Each row is a point. Two turns around zero, p and q, are shown by what they do to some points. Where does a point land after both, in the order given? Backwards means that the second turn is done in reverse. Each puzzle has new turns, and all numbers are rounded.

Turn p:
[25 16] => [18 24]
[ 27 -45] => [ 41 -33]
[-53  29] => [-60   9]
Turn q:
[25  7] => [ 18 -18]
[-25 -76] => [-78 -16]
[-11  28] => [19 23]
[11 41] => [41 11]
Where do these land?
p, then q: [18  3] => [16 -9]
p, then q: [-17 -28] => [-31 -10]
p, then q backwards: [-63  36] => [-46 -56]
p, then q backwards: [  1 -34] => [34 -5]
q, then p: [61 23] => [ 61 -22]

Turn p:
[-18  46] => [ 4 49]
[ 70 -15] => [ 56 -45]
[-38 -20] => [-43  -1]
[-15 -11] => [-18  -3]
Turn q:
[ 7 -7] => [ 9 -4]
[ 9 67] => [-19  65]
[-69 -18] => [-56 -45]
[ 22 -21] => [ 29 -10]
[ 31 -21] => [37 -7]
Where do these land?
p, then q: [  8 -35] => [  6 -35]
q, then p: [67 32] => [68 29]
p, then q: [-42  -3] => [-42  -1]
q, then p backwards: [-33   7] => [-26 -21]

Turn p:
[-25  28 -21] => [  8  16 -39]
[ 47  16 -22] => [ 49 -22   8]
[-22  16  95] => [-32  79  50]
[ 24 -35 -46] => [  6 -62  -8]
[-9  1 32] => [-15  24  17]
[-15 -26 -38] => [-17 -35 -29]
Turn q:
[-45   9 -24] => [-43  29  -1]
[-40  26 -59] => [-37  64 -17]
[25  2 60] => [ 30 -42  39]
[ 24 -51  -7] => [  8 -36 -43]
[36 14 30] => [ 41 -15  22]
Where do these land?
p, then q: [  2  69 -45] => [ 58  39 -44]
q, then p: [ 21 -26  52] => [-31 -34  41]
p, then q: [ 23 -27   6] => [ -8 -34   6]
q, then p: [-47 -16 -13] => [-30  18 -38]

Turn p:
[27 57 73 -1] => [ 78 -10  54  17]
[ -5  -9 -19  29] => [-34   0   8   9]
[-39  21 -13 -17] => [  2  47  -4 -15]
[-14 -91 -26   3] => [-64 -38 -40 -46]
[ 32  22 -16 -13] => [ 17   2 -18  36]
Turn q:
[-52   6 -29 -30] => [-35  51   5  25]
[ 25 -16  59  48] => [ -3 -75 -15 -29]
[-42   6 -63 -25] => [-11  66  -8  43]
[-10  22  -3 -41] => [-7 30 36 -1]
[56 11 31 59] => [ 40 -78  -5  -4]
[ 24 -30   6 -10] => [ 16   3 -15 -34]
Where do these land?
q, then p backwards: [11 18 10 72] => [ 72 -23   7   3]
q, then p: [ 70 -19 -19   5] => [ 19 -38 -44  45]
p, then q: [ 14 -12  23  -7] => [ 11   6 -13 -24]
q, then p: [-50   2   5 -68] => [ 43  59  37 -21]
q, then p backwards: [-48  -8  -8  57] => [ 44 -24 -55  10]
p, then q: [  3  19 -11 -59] => [56 14  9 25]

Turn p:
[-24  10 -13  59] => [24 27 39 38]
[-30 -10  12  32] => [ 5 15 44  3]
[ 12  14  29 -41] => [-38   1 -28 -26]
[ 23  21  12 -71] => [-47 -21 -55 -21]
[  1 -12 -15 -77] => [-33 -61 -32 -19]
[ 11 -67  -8  40] => [ 65  -9  33 -29]
[  7  45 -17  58] => [23 48  0 54]
Turn q:
[-43   0 -72  48] => [ 13 -94   4  15]
[  4  53 -16  -1] => [-11 -13 -53   2]
[ 53 -57  44 -52] => [ 31  84  36 -37]
[-33   0  27  43] => [-30 -12  23  46]
[ -8  -3  12 -36] => [-17  17   5 -30]
[26  7  5 -3] => [ 13  19 -15   2]
Where do these land?
q, then p: [ 63 -15  59 -14] => [-27  53 -44  49]
p, then q: [-57   4 -54  27] => [ 7 22 37 71]
q, then p: [33 23 17  5] => [ 12   8 -14  39]
q, then p: [-43  -5  -7 -52] => [-50 -40  11 -22]
q, then p: [ 42  20 -58  -4] => [ 44 -36 -48  -1]
q, then p backwards: [-31  22   1  36] => [-26  22 -30 -26]
q, then p: [ -7 -50  41   2] => [-36  51   5 -16]

Turn p:
[-13 -13   8 -25  -6  13] => [ -6 -20  -7  10   2  25]
[ 17   1   9 -25 -49  -5] => [ 32 -32 -18 -12  29   6]
[-30 -60   2 -46  17 -27] => [-32 -48  12  63  10   6]
[ -5  -2  17  -3 -12  19] => [10 -1 -1 -3  2 27]
[ 10  51  -2  25  30 -18] => [-20  30  20 -43  -6 -31]
[ 26  71 -42  -3  28   4] => [-34  21 -32 -62 -16 -39]
[-11 -26  34   3 -17  14] => [20 -3 15 19 10 37]
[ 33 -16  -9  33   2   5] => [ 19  38 -11  15   7 -17]
[-28  -5 -17  42   6  -4] => [ 12  15  22  12 -41 -13]
Turn q:
[  2  -2 -12  21 -24   9] => [  1  21  -7  -5 -22 -15]
[-16  37  17 -43  22   5] => [-26 -28  20  27  40  -7]
[-24 -15  -9 -20 -32  -1] => [-18  -6 -32 -19   4 -23]
[ 54  -1 -17  13  30   2] => [35 37 16 12 11 35]
[-65  39 -20 -15  50  -4] => [-77 -27  12  32   5  32]
[ 14 -12  11  32 -30   6] => [ 26  12   1 -14 -31 -21]
[ 27 -24  27 -11  24  18] => [ 27  -4  29 -26  25  12]
[  7 -21   4  22 -40 -34] => [ 32  -7 -38  -8 -33 -13]
Where do these land?
q, then p backwards: [-12  20 -50  25  22  -9] => [-14 -24   0   3  40  43]
q, then p: [ 20 -15  32 -97  11  -2] => [-83  35   3  52  14 -15]
p, then q: [ 9  4  9 25 15 -7] => [  3 -17  11  25   1  -7]
q, then p: [-25   8  14  10 -11  -7] => [ 20 -17   9  19  -1  -3]
p, then q: [ 10 -14  13  16 -39 -15] => [41 11 15  3 10 18]
q, then p backwards: [-10 -39  16  10 -15   3] => [ -7  41 -12  -1 -19   2]
q, then p: [  7  35 -34  11  17  36] => [  2  12  37 -44 -20  16]

Turn p:
[ 69   0 -22 -32   1  38 -29 -15] => [ 56 -49   6 -28  16  23  41   2]
[ 42  12  20  13 -22 -24 -14   7] => [  8 -24  49   6 -17  11  -9  16]
[ 12  45   1  44 -31  17  12  31] => [ -7  18  12 -10 -51  29   4  49]
[ -4 -20  79  17 -97  10 -18  43] => [-65 -41  34 -10 -73  63 -37 -29]
[-34   6 -50 -15   3 -18   9   1] => [  9   9 -41  16 -11 -46   2   4]
[ 22 -42   2  -9  30   3 -15   3] => [ -6 -32   0  -8  48   0   1  -2]
[  4  14 -23 -43  36   1  27  12] => [ 16  11 -10 -38  15 -48  20   1]
[-42 -51 -18  24  21 -21  17 -17] => [-40  12 -30  48  36 -21  -2  -6]
[  1  13  -3 -35 -10  -1  39 -15] => [  5  15   9 -11 -17 -27  33 -27]
[-55  34  24   7  32  -2 -41 -22] => [ 28  49 -18   6  14  15 -61 -18]
[-15  -9 -11  29  37  -2  14 -29] => [ -4  34 -10  28  38  -1   9  10]
Turn q:
[ 37   8  37 -29  33 -28 -37  25] => [  3 -13  -4 -20 -58  -4   3  59]
[-46  14  18  28  12   0  40  -7] => [ 10  18  13 -14  57  33   5   7]
[ 12 -15   5 -24 -48  58 -57 -43] => [-70 -38  11  31  -4 -53 -35 -16]
[ 36 -53  55  -7  36 -23  -3  54] => [ 26 -53  -2   7 -54  55  13  49]
[ 48 -23  37  -5   2 -49  -4  43] => [ 42 -21  14  20 -58  16  19  42]
[  5  35 -27   4 -27  56   1 -17] => [-27  28   0  10  14 -20 -51 -35]
[-33   0 -34  31  -4  24 -20   0] => [-33  22 -32  19  26   5   8 -22]
[-42   4 -24  -1   4 -10  19 -16] => [ -1  14   0 -22  34   0  25 -24]
[  2  17  -5  26  -5 -38  15 -13] => [ 37  22   1   7  19 -16  16  11]
[  2   8 -51   0   0  32  12 -54] => [ -2   0 -26 -14  33 -39 -28 -50]
[-22   5 -10 -22  -4 -22  34  29] => [ 16  20  26 -22 -10  25  26 -20]
Where do these land?
q, then p backwards: [  8 -33  22  50  24   3 -18  13] => [  1 -22 -40  43  -6  16 -32  -4]
q, then p backwards: [ 53   2  32 -32  19 -16 -44  -1] => [ 11  25 -36   2 -33 -25  -4  61]
p, then q: [-11  14 -10  38  42 -13  26 -30] => [ 19  53 -18 -14   4  19 -16  33]
q, then p: [-15 -10   0  13  37   9  22  -2] => [ 16  -9 -24 -23  24  -1  21   0]
p, then q: [ -3  -9 -33 -20 -55 -21  29 -43] => [ 54   1  19  41  48 -15   6 -15]
p, then q: [ 25 -19  15 -27 -29 -43 -13  11] => [  0 -50  15  26  11  -5  30  23]
q, then p: [-11  23  44 -25   3  15  27  41] => [ -2  -1  -2 -52 -18  41 -18 -29]
p, then q: [ 42  -4  -2  41 -42  30   3  46] => [-33 -12  38  23 -12  59  -1 -38]
p, then q: [-12  -4 -25  25 -23 -35 -34 -10] => [  2   6 -30  58   1   3   9   7]
p, then q: [-43  39  -3 -20  32  57 -36 -58] => [ 11  22 -43 -24 -17 -59 -73 -22]
p, then q: [-34   1 -40 -42  -9  14  39  33] => [ 25  22  23 -19  -5 -30  48 -47]

Turn p:
[-29   5   1  16   9  -6 -43  38   6] => [-46 -14   1   2  -8  19 -31  23  19]
[-18 -38  37  -6 -33  26 -30  55  13] => [-38  33  54   4   4  47  -1  26  27]
[ -5   2 -21  21  14  25   2  30  45] => [ -7   3  -8   5 -18 -15   7  45  44]
[-21  16  -7  -1 -36  -6 -11   2  33] => [-29  -5   6  14 -37   3  25  10  -8]
[ -1  17 -11   0   0  46 -33   3   0] => [-15 -16  13  30   0  -7  -2 -15  43]
[  1  26 -10 -13   7  -6  59 -24 -43] => [ 18  28 -28 -10  14 -47  -1 -41 -30]
[ 31   3 -22 -41  18 -41  27 -22 -34] => [ 19 -11 -38 -37  37  -9  21 -35 -33]
[-36 -33 -12   0   4  27 -28  -7  31] => [-17 -22  32  32  12  -6   8  43   9]
[ 64  22  -6 -16  10 -26  36 -40 -20] => [ 58  -8 -36 -30   2  -8  21 -49 -18]
[ 29  -1  32 -12  26 -41  53 -31 -32] => [ 53  14 -11 -50  15 -12 -14 -28 -47]
[ 19 -15 -21  35 -13 -18  14 -17 -26] => [ 29  12 -38  25   6  17  -6  -3 -22]
[-34  -4  40  17  -6  21 -48  11  26] => [-26 -15  54  17 -26  18 -28  23  16]
Turn q:
[ 15  10 -23  36 -25 -26  -5  -8  81] => [-20 -10  33 -12   7 -32  -6   0  85]
[ -2 -17 -29 -38 -24  13  11 -15 -34] => [  2 -17 -10 -29 -21  46 -17 -14 -23]
[ 20  -9  22 -62  72 -18 -32  13   8] => [ 62  27 -14  31  69  34   0   0  -3]
[ 17  10 -13   9 -15 -31  22  38 -17] => [ -8  15 -23  24 -34  -1  -4 -33  19]
[  4  11 -23  -1   2 -25   3  -5  30] => [ -8   9  11  -7  15  -1 -14 -17  35]
[-10 -11  53   0 -22 -30 -11  -2 -27] => [ 42  20 -23 -13 -27 -34  -2  13 -18]
[-42  -1 -18  17 -12 -30  27   4  11] => [-26  -6 -10 -13   0 -37 -32 -30   5]
[ 18  20   6 -10   0  46  25 -18  -6] => [-33   6  -4  -5  -3  34  13  36 -12]
[  5  11  -7  38  33 -21 -16  -5  -8] => [ -2  22  22   9  14 -23  31 -28  -2]
[-26  17 -17 -13 -14  26 -15   7  -9] => [ -9 -13  26   9 -11  13 -28   5 -24]
[  1 -40  49  24   3  97  -9  -9 -30] => [ -1 -53  -6   6 -10   3  60  68 -62]
Where do these land?
q, then p: [  1  -1  -5  28 -23 -14   9  35 -29] => [  4   8 -13  35 -21  15  14  -4 -37]
q, then p: [ 29  14   5  10 -27 -30  -6 -20  -9] => [ -5   5   8 -13 -34  -4  36 -23  -3]
q, then p backwards: [ 28  -8  15  29  -6  51 -63   8 -19] => [ -1 -31   8  -6 -32  11  -8 -51  64]
q, then p backwards: [  3  11  67  25  21  19 -30 -14  -2] => [-23 -44 -16  -4  -3  11  51 -18  37]
q, then p: [ 31 -19  43   2   8 -11  -5 -11 -40] => [ 15  32 -43 -10   0 -12  27 -32   8]
q, then p: [ 11 -19 -24  20 -28 -38  19  26  31] => [  8 -33   6  13 -24   7  40  38 -24]
q, then p: [ -4  -7 -10   7  39  58  10 -33  19] => [-10  26  19 -22  44 -35 -34  26   6]
q, then p: [ -5 -18  17  -3  35   0 -39 -15  -8] => [ 36   8 -14 -33  18   0 -17 -19   8]
q, then p backwards: [-13   5 -18 -48 -15   7  26  22  24] => [ -2   0   0  38  21 -11 -40  23 -26]
p, then q: [-57   4 -33 -32 -10  -9  33 -22  15] => [ -6  28 -40  -2 -15 -30 -19 -53 -26]
q, then p: [-25  39 -59 -38   8 -32  45  23  19] => [-22 -77  28  50 -15 -22 -21   7   7]

Turn p:
[-20  -4  -5  17  26  30 -30   4  42] => [-27  36 -11 -38 -13  19 -13 -16  22]
[ -3  27  12  18 -29  10  47 -50 -82] => [ -3 -69 -26  51 -17  -5  -9  -2 -72]
[-14 -26 -34   8 -22  -4  22   1  -3] => [-24 -11  14  23  -9 -27  16 -20  13]
[-11   1 -16   4  17  21 -19 -67  11] => [-19  17 -53  16   8  15 -26 -37  -1]
[-17 -32  -2 -19   7   4 -45  25   1] => [ 13  20  -7 -11 -27 -12  -9  17  49]
[ -7  -9  15  38  -8 -78 -23  33  19] => [-17  23  67   9  24 -12 -38  46  18]
[-14  62 -30 -19   8  34 -41  -7  30] => [ 10  32 -12  -1 -21  79   4 -32  13]
[  4 -13 -24   6  -1 -59 -36  30  22] => [  5  23  51  13  20  -4 -22  12  51]
[-16 -26  40 -22 -40   9  39  17  10] => [ -8  15  -2   0 -14 -40  52  34 -26]
[  6  11  18 -18  15  13  97  14 -75] => [   3 -104  -16   -5    6  -13   51   24  -43]
[ 11  16  -4 -20  18  -8  -5 -29   6] => [ 12   4 -23  10  28  21  -4  -8   2]
[80 -8 32  7  8 30 -7 29 19] => [ 54  15  16 -68  14 -22  -3 -17 -27]
Turn q:
[ -2  -1 -16  33 -54  34  38 -55  34] => [-10 -24  22 -21  34  26  15 -57  64]
[-15   3  31  30 -31 -23 -18 -17  19] => [  7  17  21 -50  10  -8  28   6  16]
[ 16  38  13  18 -18  37  -2  25 -56] => [ 12  10   9  35  70   0 -15  32  -4]
[ -8  18   2 -43  27 -40  -6 -20 -21] => [-16  -1 -41   0 -34  -1   1  47   8]
[ 25 -23 -38  68 -30   7  57 -21  23] => [-29  11  52  17  15  44  26 -67  32]
[ -2   4  46  18  53  40   1  19 -33] => [ 36  12   6   2  19  40 -51  30 -38]
[ -5 -52 -12 -45  -4 -19 -19  20  -4] => [-16  20 -30   0 -33 -48 -18 -21 -19]
[-29 -14 -28 -29  53 -12 -51  29  -1] => [-15 -27  -2   0 -48 -36 -28  26 -55]
[-25  -3 -21 -62   0 -40   6  38  28] => [ 16  -8 -20  24 -66 -54  11   1   9]
[ 45  30  23  12   3  17  -6 -19  12] => [ 17 -11 -18  -7  35  36  31   2 -12]
Where do these land?
p, then q backwards: [ 30 -52  47  21  32 -11 -36  12  40] => [-46 -29  57   1 -39   0 -34  -7 -38]
p, then q backwards: [-35 -20 -55   8   8 -22  27 -36 -21] => [ 14   7 -73 -23 -22  19  20 -15 -14]
p, then q: [-11  35 -28  -9   2  17   7  45 -46] => [ 16  28 -10 -11  25  -7 -16 -66   9]
p, then q: [-33  77   5 -14 -10 -23  -3  14   1] => [ 44  -2  28  17  53  10 -42 -18 -11]
q, then p: [ 17 -12  77   0  26  46  13 -20  33] => [ 71  -7 -42 -16   3   5   8 -60   3]
p, then q backwards: [ 23  14  -5  -9  -7 -21  22  -7 -23] => [12 27 -9  4  2 29 -6 21  9]
q, then p: [ 11  -8  51  47 -15  14 -14 -10  26] => [ 40 -18 -47 -19  26  19  25   4 -15]
q, then p backwards: [ 26 -21 -53 -17   2  27  37  21  19] => [  0   8 -61   9 -29   7   6 -42 -24]
q, then p: [ 24 -31 -49   1  11 -20 -58 -44   2] => [-40 -28 -36  52 -31  -7  25  27  32]
q, then p backwards: [-52  19   9 -28 -49  -6   6  25 -32] => [  4 -69   7 -14  -2 -44 -30  12  -8]

Turn p:
[-11  14 -10 -21 -60 -50  41  -3   6  19 -34] => [-51   0   8  25 -51 -14 -11   4  43  37 -27]
[-19  17  17   3  -6  28   7  10   3  44 -84] => [  8  55  38  -7 -13  43  -9 -21  23  27 -51]
[-10  -4  42 -48 -37   5  -2 -21  32   6 -37] => [  3   4  29 -31 -35 -36 -10 -26  25   1 -51]
[-30 -28  48  27 -22 -42  22   6   3  12 -46] => [ 16  49  -2  24 -47 -24  28  17   9  35 -37]
[-22 -40 -13 -31 -44 -33 -28  28 -17  35 -13] => [-36  10  30  61 -26 -20   7 -15 -11 -28 -35]
[ 14  46  -8  11  43   2 -32  37  23 -29  66] => [-20 -22 -14 -47  40  18  27  48 -20 -46  42]
[ 18  10  28  -1 -25  31  47  12 -41  29 -20] => [  9  -2  23  -1 -43  36 -31  -6 -30  47 -13]
[ 71  -9  -8   6  82  12 -10  -8   1 -10  71] => [ 13 -44  -7 -30  81 -10  22   3 -58  10  61]
[ 44  29 -35  24  27 -13 -60 -33  -6 -32  22] => [-25  19 -28 -23  48 -14  -6 -20  -2 -27  76]
[  4   7  -1  21  34  31 -30 -15 -33 -57  74] => [ 36 -30 -49 -22  16   8  -1   2 -38 -50  65]
[-55 -13  -8   9 -51  -7  16 -29  31  59 -17] => [ 17   6  52  45 -38  -7   4   1  70   6 -15]
[ -1 -41 -16  13 -37  25  33  25  21 -18 -32] => [ 18   8  -5  29   4  -9 -53  32   8  12 -47]
[ -2  12 -37 -12  96  12  -4 -11 -22 -58  49] => [ 13 -51 -75 -22  66  30  31 -18 -18 -23  33]
Turn q:
[-36  60  23 -15  37 -48  78 -19  13 -66  24] => [ 54  71 -26 -10 -34  13  -7 -18 -40 -61 -72]
[ 51  40  15  22  -9 -16  -6  -4 -12  -1  19] => [ 15  -8   1  -9 -13 -40  25 -25 -21 -32  31]
[ 53 -31 -71   4  -4  26 -27  -4  20  37  -4] => [-47 -11  -6  42  41 -22  35  25  43   5  45]
[  3  21 -11  42 -45   3 -12 -24  42  -8  45] => [-25 -10  46  15 -21   2   4  10  -3 -70  20]
[ -8   6  -5   1   5  18 -18   2  25  70 -40] => [-40   0  14  49  -9  -3  -1 -14  -6  56  16]
[-20  41 -19   6   0   6  -8 -71 -21   7  25] => [  0  18   4  30  -1 -34 -65 -13  -1 -44  12]
[ 25   2 -18 -12 -35  52 -37  -7  11  -1 -40] => [-18   6  36   0 -11 -35   4  33  42  33  35]
[-27 -12  72  -5  53  -6  70 -27  -6 -38  24] => [ 90  16  10   1  16  33 -13 -31 -23 -17 -70]
[-13 -22  -5 -13   6  26 -23  87 -29   3   8] => [ -1 -32 -27 -33  14  26   9  56 -31  47  21]
[-42  -8  53  -6  66 -59   9 -12   2 -61   2] => [ 66 -10 -45  -8 -41  39 -16 -30   6 -17 -72]
[  3 -51 -31  24 -32  10  -8  41 -33  28 -56] => [-42  -3  -4 -35  30  35   9  -6  29  57  52]
[ 11 -46  -3 -47 -42 -11 -18  38 -13  29  -6] => [-50 -36  -1 -42  31 -13  15  13   4  41 -16]
Where do these land?
p, then q: [ 19  45   9  32  -1 -21  14  12   6  14  84] => [  0 -36   5 -34  49  31  11  40 -56 -11 -26]
q, then p: [-20 -28   5   3 -46 -26  -9  21  29 -33 -10] => [ 17 -17  11 -15 -22  -3 -22  -3  16 -16 -64]
q, then p: [ 46  28  37   8   7  22  97  48 -41 -19  11] => [-41 -51 -20 -46  -4  39  -1 -45 -53  69  27]
q, then p: [-20 -37   2 -29 -23  42  -1  51   3  24  45] => [ 21   7   5  22   8  40  35  -3 -61  -4 -50]
p, then q: [ 41  -6 -20  56 -24   5 -51 -37  16 -25  12] => [  8 -41 -47  11 -36 -24   5  16 -30 -61  -8]
q, then p: [-36  -9 -38 -12  15  16 -37 -73   8  -5 -30] => [ -2  56  26 -14  25 -24  11  40  42 -47  15]
q, then p: [-14 -28   7 -37 -38   2 -26 -38  -9  24  37] => [ 16  40 -16  10  10 -31  49 -17  -8 -26 -36]
p, then q: [ 57   6  -9 -44   5 -76 -46  50 -30  55  24] => [ 32  14  -5 -32  11  65 -94 -38 -49  -4 -28]
q, then p: [ -6 -21  -4 -11  59 -33 -21 -20 -13 -36 -34] => [-22  10  27  10  53 -20 -44   2  45   5   6]
q, then p: [  1  35  26 -27  16  75  28   4  17 -53  -1] => [-57  29  22 -44 -15  11 -12  34 -55  34   0]
p, then q: [-33  16  18  35   9  -1 -18  -7 -11  70 -45] => [ 28  35  67  20 -20 -27   8 -17 -44  -5  11]
p, then q: [-56   4 -26 -24   8  13  30  27 -16 -17 -50] => [-12  45  27  26 -14  12   1  20  49  35  38]
p, then q: [ 21  -5  -7  50  11 -19  42 -38  42   0 -44] => [-41  -9 -15  64 -16 -16  39 -17 -43  11   0]
